Each row is a point. A path goes straight from each point to the next, and from the last back to the first. The post is the endless flat space through its rows: a point in 2 columns, a line in 3, a plane in 4, and so on, so that a path can go around it. How many times does the path go around the post? Going back the other way cancels.

Post (1 x 2):
[[20 17]]
Path, 19 rows:
[[ 79  37]
 [ 46 -27]
 [ 45  13]
 [ 21  54]
 [ 35  53]
 [ 57  -4]
 [ 33 -49]
 [-14   1]
 [ 21 -19]
 [ 53   3]
 [ 46 -12]
 [  8 -40]
 [ 17  -6]
 [ 49   4]
 [ 51  22]
 [ 42 -49]
 [-19 -37]
 [-45  43]
 [ 24  64]]
Times around: 1

Post, 3 rows:
[[-50  -6 -41  56]
 [  5   4 -16   8]
 [ 20 -17  38 -42]]
Path (27 x 4):
[[ 14  53 -54 -20]
 [-55   4 -16 -32]
 [ 28 -22  23 -57]
 [ 32 -10  27 -71]
 [-90   3   5  -8]
 [  2  27 -43  43]
 [-47 -29 -14  55]
 [-46 -43  -9  39]
 [ -1 -30  32 -54]
 [-54 -29 -47  60]
 [ 66 -56  81 -30]
 [ 30 -11  58 -13]
 [-29  16 -30  27]
 [-25  11  -1 -44]
 [-64  18 -30  71]
 [-16   7 -55  84]
 [ 39 -23   9   1]
 [  0   9 -85  33]
 [-24 -21  23 -35]
 [ 14  48 -23   8]
 [-13 -12   0  59]
 [-22  -9  25  41]
 [-49 -15  59 -61]
 [-65 -17  -7 -24]
 [  8 -23  -1 -11]
 [-22 -52   2  20]
 [-12  13 -64  31]]
Times around: 1

Post:
[[ 23  -3  -7  -6  30  12]
 [  0  43 -65 -16 -57  -1]
 [ 11  16 -11  -8  19 -39]
 [  2  -2   1  33  -5  23]
 [ 31   3  19   0  12  -5]]
Path:
[[-31  59 -38  23 -28   6]
 [ 44  43  37  14 -21 -56]
 [ 32 -12 -76 -33  42  33]
 [ 24 -15 -27 -22  -5  22]
 [ 16  -1 -30 -13  -2  23]
 [ 21   3 -35  -1   4  -4]
 [ 33  39 -25   9 -44 -31]
 [ 52   2 -41   0 -64  78]
 [ 16  37 -29   7 -16 -38]
 [-14  48 -37 -19   6 -25]
 [ 15  11  10 -22  -2  -6]
 [  1  20  -5 -11  11   1]
 [ 41  37  -8 -29  53  -8]
 [ 69  35  23 -12   1 -95]
 [ -8 -30 -49  23  11  46]
 [-15 -22  20  21 -21  31]
 [-18  -6  26  57  11  12]
 [ 19  15  26  35  42   1]
 [ 35   3 -30  -5  37   7]
 [  0 -14 -20  40 -10  26]
 [ 40  12  -4   2  26 -65]
 [ 39  33  33  18  -1 -11]
 [ -2  -3  11  25  24  12]
 [ -3  -8 -26 -26  21   6]
 [-11  18 -39  13 -28 -36]
 [ 16  24 -51  23 -33   1]
 [ 19  34  -9  20 -24   8]
 [ -2  21 -20   8  -8  28]]
Times around: 0
